Each row of a before or after table is a point. The points were changed in one or more steps. Then noise was added and the rows were shuffled. The steps act on how far a point lies along the listed directions, d1 being the first. What was done? A step turns or swaps two directions, mirrors them in a line or flattens them onto one, adds a multiple of one to another, or multiplies one. Angles are multiples of 10 degrees, from the lower direction toward the higher: turns from -170 to 170, lines from 10 to 170 but not 90. Use the fewest steps. Two steps may share a direction if one is a turn and the other turns, adds or multiplies; they go together, in the order done. Otherwise the lowest direction goes first.

Directions:
(1): [  8 -68 -34]
(2): [-32  28 -63]
(3): [ 69  20 -25]
Before (13 x 3):
[[-33  40  34]
 [ -3  51 -51]
 [-42  18 -36]
 [ -7 -40  61]
 [ 49  -7  22]
 [  0   5 -27]
 [-78 -15 -17]
 [ -6  50  21]
 [ 10  -1  31]
 [  3  13   6]
 [-65 -37  41]
 [  7  39   6]
 [-23 -24  55]]
After (13 x 3):
[[-95 -16 -15]
 [-36  23 -40]
 [ 55  52 -14]
 [ 66  70  -5]
 [-13   2 -24]
 [-15 -20  53]
 [ 28   3  26]
 [ 27  61 -63]
 [-75 -39  44]
 [ 20  16   1]
 [ 45  -7  22]
 [ 41  60   9]
 [-22 -46  68]]
Steps: add -1.5 times d1 to d3

Directions:
(1): [-68 -30   0 -44  43   3 -38  61]
(2): [-22 -36  -6 -24 -17 -95 -11 -51]
(3): [ 20 -26 -46 -74 -27  55 -19 -40]
Before (10 x 8):
[[-12   5 -15 -20   6  -6  -4  -8]
 [ 95  29  36  76 -52 -31  39 -77]
 [-20 -48 -14 -58 -13 -18  -8 -19]
 [-27   3  13 -35  -6   2  -8 -13]
 [ -9 -35 -16 -32  16  11 -34  -9]
 [-24 -27  -8 -24   8  -6 -16   5]
 [-38 -39  26   2  10 -80 -20  -5]
 [ 15   2  -4 -12   2   8  -2   8]
 [-17 -12  21 -14  10 -37 -22  21]
 [-19 -47 -25 -46 -10 -22  -4 -15]]
After (10 x 8):
[[ -5 -12  -9  -7   3  17  -6   6]
 [ 49  -7  33  42 -44 -84  18 -75]
 [  4  -5  28  36   1 -27   2  -6]
 [ 12 -21 -15 -20  13  32 -24  -9]
 [-14  11  13 -26 -10  18   0 -12]
 [ 11 -22 -22 -21 -19  13  14 -16]
 [ 14 -24 -15 -34 -22  21  10 -23]
 [  8   5  22   5   3  -9  -9  22]
 [ -1  12 -13 -14   6   6   1 -10]
 [ 13  -2  -4 -13   4   4  -2   9]]
Steps: flatten d1 and d2 onto the line at 140 degrees

Directions:
(1): [ -1  38 -29 -31 -26  30  26 -88 -79 -33 -39 -32]
(2): [ 12   6  92 -24 -52  28  41  26  34 -82  -9  -9]
(3): [-36  -6  36  42 -71 -33  13 -40  31  71 -68   2]
Before (13 x 12):
[[ 22   2   6 -12  26  18   4  34   5 -47  40  -9]
 [ 24  -3  -2 -36  24  40  14  -4 -43 -56  36  -9]
 [ 10  12 -23  -9   7  17  17  -8 -29 -15   8 -12]
 [ 13  29 -95 -28  27  19 -16 -55 -82   5   4 -15]
 [  7  17 -38 -25  40  20  16 -25 -41 -20  -2 -22]
 [  1 -10   6  18 -14 -23  -5 -11  -7  23 -16  11]
 [ 26  26 -30 -45  45  42 -12 -11 -52 -64  37 -21]
 [ -9  -4 -39 -12  13 -14  -7 -38 -26  32 -28  11]
 [  5   7 -72 -15  56   7  -9 -37 -63 -16  41 -15]
 [  8  11  37 -19  -6  13  14  13   3 -54   9 -16]
 [  6  -6 -80   1  46   2 -37 -33 -41  63   7  -3]
 [ 11  -6  -9 -12  42   6 -12  20  -9  -7  46   7]
 [ 31 -17  22 -27  37  35  -2  72  -7 -79  44   8]]
After (13 x 12):
[[-18  26 -29   7 -63  -4  13 -86 -38  49 -66 -15]
 [-13 -11 -11  20  14 -22 -15  -9   0  56  10  10]
 [-34   0 -28  30 -26 -29   8 -80 -27  57 -35 -14]
 [ 13  -7  33   1 -18  -6   6   8  -1 -22  -6   8]
 [  3  -4 -48  18  42 -14 -22   2  -9  37  26  -2]
 [ -1 -11 -55   2  31   2 -11 -44 -53  41  10  -2]
 [  2 -29 -73  19  67 -15 -47  23 -34  52  25  20]
 [  9   9 -35 -11  47   1 -19   2 -29 -10  31 -11]
 [-14  16 -67   6  22  -7 -30 -65 -50  58 -16 -13]
 [-10  -2  23 -17 -33  -7  21 -32   1   2 -48   7]
 [ -1   9 -28   8  -4   3  15 -23 -25  19  -9 -11]
 [-14  13 -29   3   7  -3  18 -50 -27  28 -39 -21]
 [-18  -5  29  21 -66  -5   9 -50  17  61 -64 -11]]
Steps: turn d2 and d3 by -100 degrees

Directions:
(1): [ 87  34 -58 -38  -5  18  29  31 -21 -46 -21   7  39   9  22  -3 -17  11
  32  32]
(2): [  0 -54 -11 -34 -40 -80 -27  11  -4 -17 -27 -71 -21   4  31   7 -17  36
 -23  24]
(3): [ -1 -16   5 -32  12  10  29  10  29   4  38 -58 -13 -23   4 -95 -32 -57
  34  -6]
(4): [-27  70 -14  27 -31 -27  64 -16  10 -19  55   2 -39  -8  12 -19   3  38
 -35  51]
Before (13 x 20):
[[-27  38   7  19 -28  -7 -11 -10  -8  -6  19  29 -11  -7 -11  45  13  39
  -24  19]
 [-22  38  -9  41   1  -4  23  -1  -2 -18   9  -1 -20  -3  -3  -4   9  19
  -22  18]
 [-23 -83  20 -14 -15 -52 -89  16 -11  -1 -62 -29   8  -1   9  48   2  27
  -12 -37]
 [-43  17  11  39 -15 -13   9 -16  -7  19  11  22  -5   3 -12  37  27  30
  -35  21]
 [-16  -3  13  -2  -1  -6   6   7  -7  -6   8   4 -24  -9   0  14   9  10
  -11 -13]
 [ 74  22 -57 -51   4  35  29  33 -16 -39  -5 -10  37  -7  26 -39 -33 -27
   44  20]
 [-30 -15  -6  -6 -39 -69   1   0   5  -9  -2 -50 -38  -3  17 -18  -8  26
  -18  45]
 [ -1 -14   7 -17   0  11 -14  -2  11   1   0 -26  -5 -13  19 -23  -4 -15
    3   0]
 [ 28  18  -8  -1 -11   9 -19  -7 -21  -7 -28  39  11  31  -1  54  30  23
  -10  22]
 [  0   0 -16  -7 -12 -14 -25   9 -22 -15 -32   6  12  18   5  42  -1  30
  -22  17]
 [-32 -17  22  -5   6   0  12  -5  33  11  16 -34 -21  -9  -6 -29   2  -4
  -20  -4]
 [-30 -39  13  15 -28 -52 -28 -14  -5  -2 -33 -13 -34  19   7  55  20  61
  -53  20]
 [ -1  -6   0   9 -12   4 -30  -3 -20  -6 -22  17  11  11 -11  27   6  17
  -20   8]]
After (13 x 20):
[[ 21   1 -10 -17  -9  10 -19   4  -7 -13 -21  -5   8  -5  26  12   2  11
   -4  10]
 [-47 -32  18  -5   0 -15 -27   0  10  14   1 -28 -17  -1 -10 -16 -12 -20
  -15  -9]
 [-23  -1   6  -1  10  17  33   4  11  22  32 -25   2 -15 -13 -50  -7 -33
   17   8]
 [ 13 -27 -11 -18 -11 -25 -17  16  -6  -5 -33 -25   4   2   3  -4  -6   2
   16  20]
 [-30  10   1  38 -12  -8 -37 -22 -30   6 -27  57   3  13  -4  95  32  47
  -48   4]
 [-24 -24  18  -1  -6   0 -15  -7   3   7   7 -20  -9  -8 -16 -33 -10 -16
  -11   2]
 [-10 -66  17 -31   4 -12  -5   4  25   5  -2 -68 -26  -3   2 -58 -23 -27
   10  -7]
 [ 42   8 -22 -26   8  19  21  18  10 -24 -15  -8  18   3   7  -6  -1  16
    0  15]
 [ -5 -78   4 -53 -18 -48 -47  32  12 -15 -27 -83  -5 -21  25 -38 -32  -9
   17 -17]
 [-47 -19  41   6  -3  -3 -17 -27  21  30  23 -15 -36   4 -14 -21  19 -29
  -13  -7]
 [-11  22  -6  34  22  21  18   2   4 -11   9  -4  -7  -5 -12 -23   1 -14
    0  -2]
 [  3  -5   5 -16   2   6  17  16  -2 -12  12  -2 -18 -15   2  -7  -1  -6
    6 -12]
 [-29  10  21  -7  -3  20  -2  -5  18  13  46  -7 -17 -27 -16 -33 -12 -25
   14  -8]]
Steps: turn d1 and d3 by -130 degrees; flatten d2 and d4 onto the line at 150 degrees

Directions:
(1): [  7  24  -1 -44 -17 -52  34 -24  17 -49 -16  34 -55  23  -7  28 -13  -6
 -29  25  -2 -37   8 -69  19  59 -43 -12  43 -40  16 -29  -3 -36  40  26
 -28   4 -12  13 -67 -22 -36  40   6 -23 -14  -1]
(2): [ -8   3 -33  63  29 -32  21 -53  51 -16 -22  36 -31 -54 -75 -28 -57   7
 -15  -4  11 -24  -9  -3 -30 -56  11  46 -19  -4  58  21 -25  -9  17 -16
  -9 -12 -54  -8   7  17  30 -19   9   4 -35   2]
(3): [-54   7  13   3 -16  -4  16 -66 -21 -35 -24  38   8  -7  21 -54  -7   3
 -10  15 -14 -18  -3 -32 -40 -28  -6 -19 -20  77 -67 -10  42  25  31   6
 -33  62   1  37  11  30 -12   7 -35   9  61 -20]
(4): [-45 -13   1   2 -31  21   1  42  30 -12 -15   1  14  -5  -7  22  -4 -45
 -14  41   5  -9  18 -17 -60  46  55  -3  14 -21  56  -2  44  28 -35  45
   4 -17 -28  95  33 -28  41 -17 -37 -11  17  30]
Before (9 x 48):
[[-41  -2  23 -34 -37  14  -4  50  18  -8 -11   0  24  30  38  29  30 -53
  -17  41 -15 -36  21 -60 -31  89  41 -22  16 -22  29 -20  64  24 -27  53
    7   2 -11  91  -2 -35  13  -1 -40 -11  28  23]
 [ 28  11   6  -1  26 -21  -8  -8   7   4   5   5 -34 -10 -12   7  -6  17
    1 -11  13 -10  -9   3  25   6 -28  -4  15 -27  25   1  -9 -13   1 -15
    4  -9 -18 -48 -40 -16  -4  10  23  -2 -32 -30]
 [-22 -14  27 -22 -35   9  22  31  11 -26  -9  -9  11  23  27  43  -4 -23
   -8  22  -8   0   8 -17   6  48  21 -18  37 -18 -12  -6  36  -1  -2  15
  -23  -1  -9  33 -30 -24  -3   4 -27 -20  15   9]
 [ 48  12  -1  -3  45  -9   8   3  -9  21  18 -18   8   5  14  21  14  18
   29 -32   4  34  -2  40  44   6 -25   9   3 -13  -6   1 -63   0   1 -25
   14 -12  24 -75  -8   9 -15   6  45  13 -22  -7]
 [-21 -12  -8  56  21   6  -6 -20   2  15   0  12  13 -29 -10 -31 -20  16
   18 -23   0 -16 -18  19 -24 -53  45   5 -24  28  -2   8   8  33  -3 -21
    8  13 -19  11  33  38  34 -25  -9   8  33   6]
 [-15  -6   1 -44 -53  15  10  41   9 -31   1   4   3  30  11  24  16 -36
   -8  40  -7  -8  33 -32 -21  79  17 -28  34 -10  11 -13  54   0 -19  53
   -4   4   0  88 -17 -35  -4  22 -33 -23  15  22]
 [ 39  10 -10  10  26 -40  21 -34  11 -27  12  15 -38  -3 -24   0 -18  21
  -29  -5   4 -16   5 -38  46 -11 -47  26  28 -21  11  -6 -46 -39  39 -21
    7  -3  -7 -53 -47 -12 -42  17  35   2 -37  -8]
 [ 53  19 -13 -24   4 -20   1  15   4   0  -5   2 -48  30 -21  19  -7  20
   -1 -12   3 -14   4  10  39  23 -46  -4   1 -57  35   8 -61 -41  27  -2
    5 -30  11 -55 -53  -8 -32  24  46  -8 -47 -14]
 [-23   8  -3   7  19   1   4 -64 -20 -12 -29  13  -1 -13   3 -41  -9  24
  -14 -21  -8 -19 -28  -3  16 -63 -27   9 -22  71 -71  28 -10  14  39 -25
   -5  56   2 -29  -9  40 -31   1   8  15  38 -19]]
After (9 x 48):
[[ -3 -13  -1  41  26   5 -13 -26 -14  21   5   5  20 -18   1 -28  -8  35
   23 -38  -3 -13 -19  22  -5 -61  23   3 -25  35 -27   8   0  24   3 -33
    7  16   1 -19  24  44  14 -11   0  12  30  -2]
 [-25  -8 -28   5 -33 -15  25  -6  57 -48 -20  39 -24 -15 -50   4 -28 -28
  -22  44   2 -25  25 -38 -48  37  27   8  20 -14  61   2  39  -4  -8  40
   -7  -4 -44  83 -17 -21  24  11 -26 -16 -17  23]
 [-28 -19  10  10 -27  -5  32   7  36 -40 -16  11  -3  -8  -9  38 -32 -24
   -7  26  -4 -17   5 -20 -15  25  30   0  29 -24  21   5  24  -7  -2   9
  -26  -8 -37  38 -23 -15  14  -4 -23 -22  -1   8]
 [ 31   1   9 -31  24  14   2  40 -21  22  24 -33  33  28  39  41  29   1
   28 -16  -1  40  10  38  30  50 -13 -10  13 -21 -15 -12 -39  12 -17   1
   18 -15  34 -39   0  -3 -13   9  31  13   3   6]
 [ 40   5  10 -24   8 -21   4   2 -20 -14  26  -8 -20  28  21  15  19  14
  -17  -2   1  -5   8 -33  71  26 -62  -6  39 -17 -23 -19 -28 -39  38 -11
   15   5  27 -49 -51 -21 -55  30  30   1 -16  -2]
 [-26   9  17 -29  -5  20 -11 -27 -49  -3 -21  -6  16  16  42 -20  23  18
   -8  -9 -13  -7 -19  -9  27 -23 -26 -14  -5  69 -99  18   7  26  25 -13
    0  60  22 -17  -7  28 -45  10  -2  15  62 -17]
 [ 45  20   3 -48 -12  -5 -10  47 -12  10   7 -11 -32  52   6  35  13   6
    3  -7   3  -3  16   4  39  54 -37 -23   9 -61  22  -1 -39 -36  11   8
    6 -35  30 -39 -48 -20 -37  34  32 -12 -29 -13]
 [ 36  11  13 -21  11 -13 -11  12 -12  14   9  -2 -26   7  20  15  12  17
    5  -5  10  -1  -8   7  31  26 -29 -18  19 -22   3  -6   4  -6  -8  -7
   15  -6  -2 -43 -41 -24 -17  14  19  -4 -21 -24]
 [-43   2 -12  29 -11 -18  18  -7  70 -21 -32  38  -8 -25 -37   1 -26 -40
  -31  36  -5 -63  10 -60 -58  30  49  24  -8 -26  89   0  36   8  -7  34
   -2  -9 -68  80   3 -16  35 -21 -28  -7 -12  22]]
Steps: turn d2 and d4 by -60 degrees
